Each row of a before or after table is a point. The points were changed in one or more steps. Then noise was added and the rows were shuffled. The steps act on columns, c1 being the first. Name the steps. A step turns or swaps two columns, mirrors them in a line or flattens them onto one, adds a multiple of one to another, or multiplies or shifts one. Angles are multiples of 10 degrees, from the lower column toward the higher: turns from -170 to 170, lines from 10 to 170 but not 90. Use the fewest steps. Two steps may share a column if one is a turn and the other turns, adds or multiplies; they go together, in the order done. Otherwise the lowest column goes first.
In the rows, 128 means zero.

Before (8 x 3)
[[125  87  87]
 [ 72 157 104]
 [133 103 121]
 [127 138  93]
 [187 108  81]
 [103 156 103]
 [ 92 114 120]
 [170  95 118]]
After (8 x 3)
[[167 101 151]
 [129 146 157]
 [101 163 140]
 [ 94 115 137]
 [ 73 165 143]
 [124  98 180]
 [187 126 174]
 [132 106 144]]
Steps: mirror c2 and c3 in the line at 170 degrees

Before (9 x 8)
[[ 78  78  99 114 150 147 110 140]
 [133 138 110 172 168 113  94  73]
 [178 151 146  91 100 129 146 147]
 [112 119 184 129 127 150  90 107]
 [113 143 104 134 103  89 148 150]
 [132  99 170 150 132 166 116  68]
 [163 113 116 183 165 179 129 142]
 [127  66 191  97 191 104 117 114]
 [151  63 160 144 155 142  88 111]]
After (9 x 8)
[[119  98 202 143 118 126 137 145]
 [165  81 100 134 151 130 159 134]
 [148 139 100 110 106 122 111 127]
 [124 126 182 127 128 125 168 113]
 [126  64 184 156 195 127 137  98]
 [115 139 148 188 123 130 160 190]
 [ 88 149 133  85 138 126  92 101]
 [ 92  66 164 161 134 128 159 123]
 [ 93 110 111 195 112 126 116 122]]
Steps: turn c1 and c7 by -160 degrees; mirror c3 and c8 in the line at 160 degrees; turn c4 and c5 by -50 degrees; multiply c6 by 0

Before (10 x 12)
[[140 160 113 148 143 115 161 140  98 115  74 135]
 [143  83 119 130 125 152 126 151 154 139 132 107]
 [140 126 147 108 130 169  70 165 133  28 141 120]
 [152 155  65 129 148 148 133 119  92  39 113 157]
 [145 108 140 133 146  98 152 102  98 142 117 101]
 [155  74 106 121 140 128 128 135  95 143  81 141]
 [114  88 146 120 126 134 166 137  89 101 138 142]
 [121  83 123 134 142 101 151 109 114 141 109 183]
 [150 119 121 154  69 131 152 115  91 122 118 193]
 [110  78 118 104  84 152  90 147 150  77 126 107]]
After (10 x 12)
[[114 163 142 177 126 147 164 140  92 105 146 143]
 [138 146 145  16 133 177  69  98 140  29 144 119]
 [148 100  80 139 152 141 136 127  95  35  94 152]
 [143 134 141 169 144  96 158 163  97 141 123 100]
 [151 183 122 123 141 143 122 146  96 142  83 142]
 [144 180 116 125 129 164 124 126 154 139 130 105]
 [129 158 129 174 142 107 153 172 111 141 105 187]
 [150 134 128 196  71 129 151 138  94 123 122 199]
 [135 107 130 195 142 102 162  98 105 115  69 133]
 [116 181 123  41  79 166  92 137 153  81 125 103]]
Steps: turn c2 and c8 by -150 degrees; add 0.3 times c2 to c6; turn c3 and c11 by 20 degrees; add 1.5 times c7 to c4

Before (9 x 20)
[[ 99 136  99 125 116 137 123 149 127 119 152 128 133 106 129 137 126 119
  139 103]
 [132 130 149 105 108 144 110 132 111 155 104 108 107 139 124 111 148  88
  128 125]
 [114 129  95 114 102 148 150 125 118 139 110 139 111 143 107 100 105 127
  149 115]
 [118 110 112 117 103 124 101 108  91 112 134 113 145 119 155 122 115 117
  126 135]
 [112 135 128 141 147 156 150 121 137 117 152 108 141 145 136 145 127  96
   98 138]
 [132 141 147 140 124 115 134 126 115 105 100 121 144 139 126 110  94 130
  129 102]
 [120 153 145 111 139 108 128 123  90 154 122 110 160 141 156 144 127 138
  126 120]
 [111 128 112 124 118 151 138 127 138 140 106 128 136 123 151 125 126 127
  103 129]
 [142 155 147 136 108 111 150 106 110 146 146 149 148 135 115 113 124 121
  127 119]]
After (9 x 20)
[[113 140 127 142 148 157 151 122 137 117 152 108 141 144 137 145 126  32
   98 138]
 [114 127  27 114 102 148 148 125 118 139 111 138 110 145 107  99 105 126
  149 115]
 [110 123  80 124 118 150 139 127 138 139 106 129 138 124 151 124 127 127
  102 128]
 [117 111  81 118 103 125 102 109  90 114 137 114 146 119 154 123 115  94
  126 134]
 [142 157 184 137 108 110 151 107 110 147 141 149 149 134 115 114 122 108
  129 120]
 [121 151 180 112 140 110 127 122  89 155 117 109 161 142 157 144 127 159
  125 121]
 [131 125 191 106 108 144 110 133 111 155 103 108 108 139 124 109 147   8
  127 125]
 [ 97 139  41 124 115 138 124 150 127 120 151 129 133 105 129 136 124 101
  140 101]
 [130 136 184 142 124 116 134 127 115 104  99 120 144 139 126 110  94 134
  130 102]]
Steps: turn c2 and c11 by -10 degrees; multiply c3 by 3; multiply c18 by 3
